Each row is a point. To make a cloud, some directions were put in groups of two or more. Within a group, all points are equally far from the middle, so they leave a hole (a ring in 2 directions, a hollow ball in 3). The other directions are filled evenly. Then the cloud was stretched, turned, moved and blurred a little. How many holes are there, and how many directions does each take, smallest first?
(in the rows, 128 means zero)

Cloud (20 x 3)
[[ 81 131 135]
 [ 87 144  76]
 [146  93 102]
 [184 112 135]
 [ 96 162 153]
 [108 139  53]
 [165 163 159]
 [105  65 147]
 [183  93 147]
 [ 84 127 161]
 [184 141 107]
 [ 81 134 141]
 [138 177 158]
 [ 82 153  81]
 [168 154 166]
 [131 129  56]
 [ 90 126 182]
 [170 137  71]
 [139 199 130]
 [169  64 154]]
Holes: 1 (2)

Cloud (21 x 3)
[[ 57 132 136]
 [169  98 129]
 [139 183 100]
 [ 70 162 119]
 [114  77 144]
 [151 163  81]
 [ 81 115  67]
 [ 56 102  98]
 [ 80 158  82]
 [171 103 114]
 [160 145 172]
 [ 76 159 147]
 [120 155 177]
 [150  91 150]
 [111  73 135]
 [ 62 146 100]
 [ 61 150 103]
 [143 162  75]
 [134  75 113]
 [102 165 166]
 [118 163  72]]
Holes: 1 (3)

Cloud (26 x 4)
[[163 191 102 119]
 [102 113 174  91]
 [103  62 114 122]
 [138  90 112 158]
 [120 110 110 131]
 [147 227 157 135]
 [129 102 153 134]
 [156  92 135  62]
 [106 114 111 198]
 [150  89 192 136]
 [135 134  67 156]
 [114  99 133 151]
 [126 167 150  76]
 [128 191 183  94]
 [132 155  71 100]
 [101 192  93 175]
 [147 178  99  49]
 [201 108 187 166]
 [148  83  62 136]
 [125 154 159 151]
 [100 143 139 144]
 [102  64 156 158]
 [183 127 127 104]
 [119  41 165 170]
 [114  69  99 119]
 [ 66 155 119 127]]
Holes: 0

Cloud (27 x 4)
[[161 179 149 134]
 [153 168 167  88]
 [ 91 113  46 139]
 [146 148 131  81]
 [160 150 177  79]
 [132 151 138  78]
 [160  39  81  94]
 [162 141 122 145]
 [ 67 106 114  84]
 [113 116  84 160]
 [145 105 152 140]
 [104 104 126 107]
 [135  70 159 140]
 [ 76 104 107 148]
 [101  61  99 140]
 [161 168 144 153]
 [191 173 106  79]
 [166 184 163  77]
 [151 168 109 167]
 [110 137 125  77]
 [139 182  81 150]
 [143  81 122  74]
 [120 166  94 185]
 [215 183 121  80]
 [165  99  92  84]
 [104 144  53 106]
 [138  59  98 125]]
Holes: 0

Cloud (52 x 6)
[[135  75 148 180 174 106]
 [113 131 124 141 107  79]
 [162 158 179 189  94 126]
 [118  95 172 105 151 199]
 [163 128  95 178  97 110]
 [151  95 205 108 108 149]
 [118  93 183 182 121 166]
 [ 56 140 168 164 131 133]
 [169 115 167  72 107 159]
 [132 117 106 152 178 184]
 [148  51 138 108 104 114]
 [178 163  83 157  92 130]
 [127  48 122 109 167 178]
 [161 168  93 165  97 104]
 [162 124 167  72 108 167]
 [130 207 139 100  85 149]
 [166 127 212 166 152 123]
 [155 121 193  76 113 128]
 [173 134 205 174 123 109]
 [107 123 191 192 173 110]
 [162  93 198 116  94 139]
 [145 167 106  75  84 148]
 [178 105 137 128 169  80]
 [ 95 133 168  93 154 186]
 [108 173 210 154 110 103]
 [ 61 118 152 154 105 177]
 [ 83 111 136  95 170 175]
 [156 154 149 155 100  62]
 [ 75 136  90 109 137 174]
 [192  63 149 114 107 119]
 [137  30 132 120 144 139]
 [128 121 144 122 138 219]
 [ 71 114  95 134 104 154]
 [ 77 121 103 100 148 189]
 [160 116  83 137 169 147]
 [146 177 200 179 111  94]
 [107 182 174 107 158 160]
 [132  99  62 148  94 174]
 [101 157 150  98 118 206]
 [135  96 149 154 204 125]
 [157  74 125 145 189 131]
 [173  50 130 146 126 111]
 [157 151 121  74  80 174]
 [153 160 210 104 142  98]
 [ 56 151 109 140 127 167]
 [140 145 142 145 103  63]
 [ 98 103 128  92 178 140]
 [109 160 170  88 135 181]
 [171  86 138 146 170  83]
 [151 121 169 146 172 181]
 [102 117 216 108 149 141]
 [123 118 170  95 136 201]]
Holes: 3 (2, 2, 2)

Cloud (48 x 6)
[[184  87 100 114  81  92]
 [107 138  64 147  73 170]
 [124  86 121  99 200  91]
 [176 158 141  82 112 119]
 [142 180 136 123 179  69]
 [ 97  77 161  86 105 127]
 [132 127 121 106 218  73]
 [127 108  88  90 214  80]
 [ 93  81  93 110 196 110]
 [136 176 149 146 142 131]
 [ 79 108 100  74 194  82]
 [141 126  92  60 169  98]
 [101  60  74 110 136 124]
 [138 106 183 106 160 157]
 [134 134  66 142  59 163]
 [103  83 150 106 162 152]
 [129  75 183  84 177  82]
 [142  71 114 172  52 165]
 [100 182 125 155 134 152]
 [163 163  70  92 166  96]
 [135 201 163 123 131  91]
 [114 152 204 154 135 115]
 [122  76  44 114 150  89]
 [150  86 136 142 169 155]
 [146 151  90 118 118  71]
 [172 164 123  93 150 106]
 [122  88 125  62 133 102]
 [204  56  96 112 119  99]
 [141 173  79 136 100 176]
 [153  60  69 105 103 101]
 [174 133 123  90  96 180]
 [149 160 104 120 173  61]
 [179 164 154 100 124 118]
 [ 91 155 199 152 116 128]
 [171  38 112  90 138 109]
 [ 88  97 161 112 179 133]
 [166 145 113 135  67 129]
 [ 93  84 144 123  82 129]
 [170 154 140 103  68 123]
 [124 127 148  78 103 169]
 [ 93 174 174  70 109 131]
 [106  67 132 105 155  82]
 [ 91 151 136  74 117 146]
 [ 99 217 112 128 125 105]
 [154 148  81  71 170  95]
 [129  89  94 152  92 105]
 [ 75 165 160 152 120 138]
 [ 86  98 122 121 206  87]]
Holes: 1 (4)
